Every row gives one point. Each copy is the shape, with its points in the same order, stretched, turned, moved and blurred by noise. Is it also mirrored, or only turned?

Shape, 5 rows:
[[  0 -60]
 [-14   4]
 [  4  11]
 [ -8 -13]
 [  3  12]]
Copy 1:
[[-28 -29]
 [  8   3]
 [ -1  17]
 [ -2  -5]
 [  1  15]]
Copy 1 is: mirrored
Copy 2, 5 rows:
[[-40 -16]
 [  5  12]
 [ 14  -3]
 [ -6   1]
 [ 14  -2]]
Copy 2 is: only turned
Copy 3:
[[ 43 -35]
 [-14 -15]
 [ -5  -2]
 [  6 -19]
 [ -8  -2]]
Copy 3 is: only turned

Shape, 9 rows:
[[-22  26   1]
 [  3 -32  40]
 [ -5  -2  -1]
 [-11   9 -10]
 [ 18 -27  48]
 [ 10 -33  38]
 [-60 -21 -12]
 [-19 -26   2]
 [-25 -15 -13]]
Copy 1 (9 x 3):
[[-15 -16  16]
 [-39  43  -7]
 [-11   6  -5]
 [ -8  -9  -1]
 [-31  56   1]
 [-34  47  -9]
 [-53 -28 -29]
 [-32   6 -22]
 [-25 -10 -21]]
Copy 1 is: mirrored
Copy 2, 9 rows:
[[ -7  24  30]
 [ 59   4 -37]
 [  7  -5   7]
 [ -5  -4  21]
 [ 48  10 -58]
 [ 50  -1 -47]
 [ 53  -9  59]
 [ 41 -18   9]
 [ 26 -21  26]]
Copy 2 is: only turned

Shape:
[[ -6 -14  22 -47  37  24]
 [  8   3  24  -2  37   9]
 [  2   3 -11 -20 -43 -23]
 [ 24  41  -3  12  -4  -3]
 [ -5  17 -21  -7   5   1]
 [ 37  21  10  -4 -35  13]
 [ 22  26 -12  15 -23  11]
 [  8 -13 -20  -5 -17  -1]
 [ 26  -7   7 -38  35   6]
 [ 12 -39   5 -41 -42 -24]]
Copy 1:
[[-10  15 -24 -54 -29  13]
 [ 28  -4 -22 -30  13   3]
 [  1   0  46  39   1  -8]
 [ 31   6  15  16  56 -20]
 [ -8  -1  -5  -4  26  -8]
 [ 36  39  31  37   5 -10]
 [ 21  19   8  36  27 -15]
 [  2  -3   3  22 -22 -17]
 [ 12   3  -7 -50 -23 -25]
 [ 14  -3  47  26 -58  -9]]
Copy 1 is: only turned
Copy 2:
[[-27  46 -29  29 -32 -20]
 [-38  24 -17   4 -26  16]
 [ 38 -10   7   0  34 -23]
 [  4 -42   2  -4 -14  32]
 [ 13  -3  14 -12 -21  12]
 [  3 -56 -12  21   8 -15]
 [  6 -50  14  -6 -10   6]
 [ 19  -2   1 -20   0 -24]
 [ -5  25 -53   2 -36  -2]
 [ 35  24 -29   4  47 -60]]
Copy 2 is: mirrored
Copy 3, 10 rows:
[[ 25   5 -17 -47 -13  44]
 [  6  22   2 -16  -3  54]
 [  2 -38   6  19  -4 -40]
 [-13  11  29  -1  -3 -10]
 [-19   3  -8 -16  -6 -13]
 [ -6 -24  41  11 -32  -3]
 [-31 -10  27  16 -20 -10]
 [ -9 -11 -13  11 -22 -13]
 [ 29  23  -4 -31 -28  28]
 [ 41 -45 -12  17 -18 -23]]
Copy 3 is: only turned
